Rows are points. To make a cloud, some directions were put in groups of two or more. Within a group, all points are equally far from the middle, so they leave a hole (a ring in 2 directions, a hollow ball in 3). The other directions are filled evenly. Then the cloud was stretched, turned, moved and blurred a little. Count the holes, and give their numbers of directions, smallest first.

Cloud:
[[ 2.5  3.4]
 [-2.0  4.5]
 [-7.6 -2.6]
 [-0.5 -2.7]
 [ 2.5  0.3]
 [ 2.8  0.9]
 [-4.6  3.5]
 [-7.4 -2.9]
 [ 2.9  1.5]
 [-6.9 -3.2]
 [-6.8 -3.4]
 [-8.1 -1.5]
 [-4.2 -3.8]
 [-5.2 -3.8]]
Holes: 1 (2)

Cloud:
[[-1.7  3.5  2.7]
 [-3.9  4.2 -6.9]
 [-1.7  4.2  0.7]
 [-5.4 -0.3 -7.3]
 [-6.8  3.0 -5.4]
 [ 0.0 -6.2  6.0]
 [ 2.2 -0.3 -0.3]
 [-3.4  4.2  0.4]
 [ 1.7  1.6  2.7]
 [ 0.7  0.8 -3.9]
 [-3.1 -1.7  7.8]
 [-7.2  1.2 -0.6]
 [-1.3 -5.9  7.1]
 [-6.9 -1.7  0.1]
 [-0.5  2.2 -5.3]
 [-7.2  1.7 -5.5]
 [-2.6 -6.0  4.0]
 [-1.8 -5.0 -1.3]
 [-1.9 -5.6  7.3]
 [-6.6 -2.6 -0.7]
 [-5.7 -1.5 -6.0]]
Holes: 1 (3)

Cloud:
[[-1.4  4.0  1.2]
 [ 1.2 -3.9 -2.2]
 [ 1.8 -2.4 -3.8]
 [ 0.3  3.9  4.9]
 [-4.4  0.3  0.1]
 [-0.2 -4.5 -1.0]
 [ 1.2 -0.7  9.5]
 [ 3.5  2.3  9.1]
 [ 4.4  3.2  5.5]
 [ 4.4  2.8  7.5]
 [ 2.8 -3.9  6.9]
 [ 1.8  4.3  2.1]
 [ 2.9 -0.9 10.3]
 [ 4.0 -3.3  7.8]
 [ 3.0 -4.4  2.7]
 [ 2.7 -4.5  4.1]
 [ 0.9 -1.5  8.9]
 [ 1.2 -2.3 -4.5]
 [-0.2  4.0  4.0]]
Holes: 1 (3)

Cloud, 29 rows:
[[-5.7  3.2 -7.7 -2.4]
 [ 5.6  0.2 -3.7 -0.3]
 [-3.3  4.4 -3.9 -6.3]
 [ 1.2 -0.1 -3.5 -7.9]
 [ 4.4 -2.5 -0.7  2.3]
 [-1.8  6.4 -1.3  1.4]
 [-6.0  3.3  0.2 -9.7]
 [ 5.8  0.5 -3.2 -0.2]
 [ 4.0 -2.5  1.0  4.1]
 [-6.0  0.9 -4.7  0.1]
 [-2.4  6.7  8.6 -1.9]
 [ 1.9 -2.5 -2.5  6.3]
 [ 6.1 -1.2 -1.5  3.3]
 [-2.7  4.9 -2.7  3.0]
 [-2.9  5.3 -5.3 -0.5]
 [-4.6  2.0  3.8  1.2]
 [ 5.2  4.9 -5.3 -0.4]
 [-7.6 -1.8 -3.1 -2.3]
 [-2.4  6.2  2.2 -1.6]
 [ 6.7  6.0  0.6  0.8]
 [-1.5  5.6 -1.0  5.2]
 [-6.7  2.9 -1.4 -4.9]
 [-5.8 -3.0 -4.0  0.1]
 [-3.1  1.6  7.3  3.1]
 [-1.2  4.1 -8.9 -5.5]
 [-0.6  5.0 -0.5 -6.0]
 [-1.1  0.1 -1.1  6.8]
 [-5.7  3.6 -3.2 -7.1]
 [ 0.3  7.8 -1.0  2.1]]
Holes: 1 (2)

Cloud, 31 rows:
[[ -6.6   3.0  -4.7  -3.4]
 [ -2.6   5.0  -5.6   4.7]
 [ -3.1   6.9  -4.8   2.4]
 [ -8.1  -3.9  -8.5   0.1]
 [  3.7   5.9   1.1   2.0]
 [ -3.1   0.3 -10.7   0.7]
 [ -3.2   0.6  -6.0   3.6]
 [  0.1   2.7  -3.7  -6.7]
 [ -0.9  -0.7  -4.3  -3.8]
 [  4.6  -5.1  -1.7   7.3]
 [ -4.0   1.5   1.4   1.3]
 [  4.9   7.2  -1.7   1.1]
 [ -2.6  -4.5   3.2   1.1]
 [  7.3  -3.7   0.2   5.4]
 [  2.5  -1.1  -4.7  -0.3]
 [  5.5   2.6  -3.5   4.1]
 [ -2.4  -3.2  -8.3  -5.4]
 [  3.3   2.7  -1.6  -2.0]
 [  3.1   1.2  -5.0  -2.6]
 [  1.3   5.6  -0.6  -6.7]
 [  4.2   4.0  -1.9  -1.7]
 [ -7.1  -7.0   1.1   1.1]
 [ -4.9  -1.0   0.7  -2.2]
 [ -1.0   5.1   3.4   4.1]
 [ -6.4   4.2  -7.2  -1.6]
 [ -8.0  -3.5   3.5  -2.2]
 [ -2.6   2.4  -4.3   5.9]
 [ -3.0  -0.8   1.8  -5.7]
 [ -9.0  -4.6  -1.2  -0.1]
 [ -0.5   6.6  -3.7  -0.1]
 [  0.8   3.1  -2.9  -3.9]]
Holes: 0

Cloud, 56 rows:
[[ -3.3  -0.6  -1.1   4.7   4.3  -1.5]
 [ -4.2  -0.9  -7.6  -3.1   3.2   1.4]
 [ -4.2   1.8   1.8  -0.6   4.9   1.7]
 [ -0.1   7.7  -4.8   1.5   3.2  -6.6]
 [ -0.3   7.0  -1.6   2.8   9.5   0.2]
 [ -9.1   0.9  -3.0   0.4   0.5   2.9]
 [ -2.3  -2.6  -0.6  -7.5   1.2   2.6]
 [ -2.5  -1.3   3.2  -2.2   3.7  -1.9]
 [  1.5   6.6  -2.5  -9.1   9.1   5.3]
 [  3.8   7.0  -3.3  -9.3   2.7   3.4]
 [  4.2   5.1   4.8   0.3   2.0  -0.8]
 [ -0.2   5.9  -0.1   4.1   1.1  -6.7]
 [  0.2   7.3  -3.6   0.0   1.8  -5.5]
 [ -3.3   4.7  -8.7  -1.8   0.6  -0.5]
 [ -2.7   3.9   5.8  -2.6  -6.4   0.0]
 [  4.2   1.1   0.1   7.1  -0.6  -1.4]
 [  0.7  -1.5   2.5   0.5  -3.6  -8.9]
 [ -4.8  -7.7  -2.0   0.4  -0.2  -4.1]
 [  0.9  -2.0   5.2   7.4  -3.0  -3.7]
 [ -2.3   0.3   3.2  -0.4  -7.3  -2.3]
 [  1.8  -1.4   7.9  -3.4   2.9   4.3]
 [ -4.8  -2.7  -1.8   1.0   7.8  -4.5]
 [ -1.1  -1.9  10.5   2.4   2.0   2.8]
 [  1.6  -0.3  -1.3  -1.9  10.5  -2.5]
 [ -5.4  -2.1   0.6  -9.5   1.6   0.8]
 [  2.8  -1.9   7.2  -4.1   1.3  -3.2]
 [ -1.4   6.9  -5.3  -2.0  -3.9   2.8]
 [ -2.9   1.8   1.1  -5.6   8.5   4.4]
 [ -2.4   2.0  -6.8  -1.6   4.1   0.7]
 [  6.2   9.3  -3.8  -0.7   4.7  -8.3]
 [  0.3   0.4   6.2  -0.3   1.6   6.3]
 [ -0.4   3.2   0.9   2.1  -0.6   2.0]
 [  0.7   7.2   0.9   2.5  -4.9   5.4]
 [ -0.6  -1.0   5.2   3.5   2.5  -4.3]
 [ -1.2   3.7   2.4   2.9   0.9   5.4]
 [ -6.8  -1.2   3.8   1.0  -3.1   7.2]
 [  1.5   7.4   0.5  -2.4   1.5  -3.3]
 [  5.4   1.1  -9.0  -2.3   3.0  -2.0]
 [ -1.7   7.7  -6.6   1.6   2.5  -0.8]
 [ -4.9  -2.2  -2.5  -0.6   6.0  -3.2]
 [ -3.7  -6.9  -1.1   5.2   2.1   0.9]
 [  0.0  11.6  -0.3   3.4  -5.0   4.1]
 [  4.7  -0.3  -1.4  -7.7  -2.2   3.0]
 [ -3.1  -0.9   2.6   3.6   0.2  -2.4]
 [ -5.0   4.2  -3.8   3.4  -0.6   5.4]
 [  4.8   6.9   1.2  -2.0   2.0   0.6]
 [  0.0   1.8  -1.2   3.8  11.9  -0.7]
 [ -3.8   4.8  -6.9  -4.2   3.0   1.1]
 [ -5.1   1.2  -0.6   3.4   5.3   2.2]
 [ -1.5   2.5   4.8  -1.4   3.9   6.2]
 [  0.8   0.5   7.2  -5.7   2.2   0.9]
 [ -4.5   4.9   5.2  -4.1  -2.2   0.0]
 [ -4.2  -8.4  -0.3   0.5   5.0   4.1]
 [  0.4  -4.0   6.5  -0.4  -3.0   0.5]
 [ -3.0   1.7  -5.9  -2.1   4.7   8.7]
 [ -5.0  -0.7  -2.3 -10.6   2.3   4.0]]
Holes: 0
